Each wall is flat, endless, passes through zero and stands at right angles to its row. A trip goes straight from one point to another. Which walls does it cross, in order?
In the rows, 128 means zero.

Walls:
(1): [ 70 163 123]
(2): [166 162 124]
(3): [138 158 140]
(4): [113 129 154]
(5): [137 149 146]
(6): [141  83 119]
Trips:
[167 128  77] to [ 78 128 144] => 1, 2, 6, 4
[162 163 164] to [103 215  96] => 1, 4
[112 158 107] to [171 123  95] => 5, 1, 6, 3
[202 124 148] to [162 110 178] => 4
[135  80 139] to [151 138 130] => 4, 2, 5, 3, 6
[122 106 134] to [105  74 120] => none

Walls:
(1): [149 101  88 166 145 123  51  62 113]
(2): [168 194 159 114 113 155 106 134 198]
(3): [104 188 156 134 165 145 120 156 140]
(4): [171 127 137 175 138 106 163 111  83]
Trips:
[ 96 111 186 140 134 121 148 149 160] to [ 88 143 124 129 132 102 131 139 112] => 2
[ 71 146 154 164 123  79 105 132  91] to [ 70 177 128  92  98 185 172  85 123] => 1, 4, 2
[151 139  71 144 123 143 134 125 111] to [127 100  92 105  79 152 136 101 137] => 4
[128 107 106 147 147 134 115 165 136] to [ 63  78 145 157 124  95 179 118 106] => 3, 4, 1
[151 122 164 110 187  91 168 155 156] to [102 159 165 152 157 156  95 152 105] => 4
[171  73 120 186 115 127  83 129 101] to [178 156 190 145 135 137 182 126 165] => 2, 1, 3
[ 99 125 175 159 147  86 148 209 201] to [120 114 180 114 110 102  88 116 120] => 1, 3
[107 108 152 130 116 108  91 143 104] to [ 86 120 113 163 128  92 123 152 176] => 3, 1

Walls:
(1): [ 90 101 152  93 198  88  78 146  95  87 104 148 166 114]
(2): [145 121  56 109 145 134 113 167 116 132  98  97 138  92]
(3): [152  77 159 146 108 138 114 149  85  79 179 120 128 150]
(4): [116 140  94 156  82 113 132  88 110 157 120 125 162 142]
(5): [ 88 145 154  71 136 189  99 146  87  96 122 193 148 135]
(6): [155  97 141 147 146  68 165 142  64 116 160 146 127 136]
(7): [139 111  72 144 135 188 152  98  94  96  99  78 135 249]
(8): [ 93 129 120 144  99 106 122 147 177  76 143 113 154 121]
Trips:
[117  92 155  87 121  78 104 122 102 112 111 173 164  88] to [ 93 184 127 128 147 147 131 117 151  97 100 183 167 156] => 3, 4, 6, 7
[127 118 165 175 113 155 175  57 160 163 100 131  87 116] to [102 112 106 144  98  89 102 128 103  88 123  81 201  76] => 7, 8, 2, 1, 3, 6
[146 138 219 105 146 124  86  76 140 185 109 104 109  75] to [106  90 101 162  74 114 160 195 106  88 126 155 140 156] => 3, 6, 8, 5, 4, 7, 1, 2

Walls:
(1): [ 71 119  76  88 144 115 143 110  94  88 103 138  82 195 130 151 125 114
 147 159 127 159 149 160 130 138 146  81 159 118 159 129]
(2): [131  62 118 121 109 142  99 128 169 134 143 113  66 102 162 134 104  54
  94  70 120 126 138  80 131 120 167 162  99 138 114 134]
(3): [132 140  93 138  82 123 160  95  92 103 118 121 138 134 116 135 123 118
 104  62 147  85 133 147  59 173 116  86 107 157 126 203]
(4): [105 136 125 143 150 158 127 188 116  99 179 112 158 141 125 134 106 112
 100 132 138 109  72  97  91  80 137  81  87 109 147  86]
(5): [144 137 163 192 124 152  48  78 180  80 187 155 154 115 127 151  89  73
 139 140  99 135 109 171 108 133 125 121 142 151 152 107]
(6): [153  83 121 149  62 144 107 150 155  76 135 135 147 184  91 106 167 103
 151 143 102  90 129 142 109 184 118 132 116  93 103  94]
(7): [122 112  91 145  18 141 118 159 115  89 113 181 115 129 120 124 159 108
 122 207 181 140 183 115 119  71 123 133 131 142  88  90]
(8): [125 188 108 140 128  92 104 162 133 154 116 167 101 121 119 124 118 108
  97 143  99 142  68 161  81 100  97 143 112 114 110 115]
(9): [139 137 134 139 107  88 136 117 153 118 164 172 147 184 154 167 103 127
 147  89 144 147 111 136 149 114 171 156 139 173 142 131]
Trips:
[136 103 125 229 123 136  46 120 165  96 122 149 186 100 168 130 132 154
  86 118 137 109 131  93 115  99 154 170 168  96  68 106] to [100 107  59 165  64 116 101 127 148 154 137 161 100 157 170 133 119 121
  84 115 122 126 160 141 116 177 108 214 124 188 171 161] => 4, 3, 1
[122 133 126  97 129 160 168 169  99 134  87 147 178 151 151 122 128 135
 122 163 111 148 218 115  93  81  99 119 135 105 109 136] to [ 72 180 124 119 120 159 131 150 109  63 106 141 139 133 160  66 109 110
 122 115 118 110  91 129 118 155  97 160  95 128 163 109] => 8, 6, 3, 5, 7
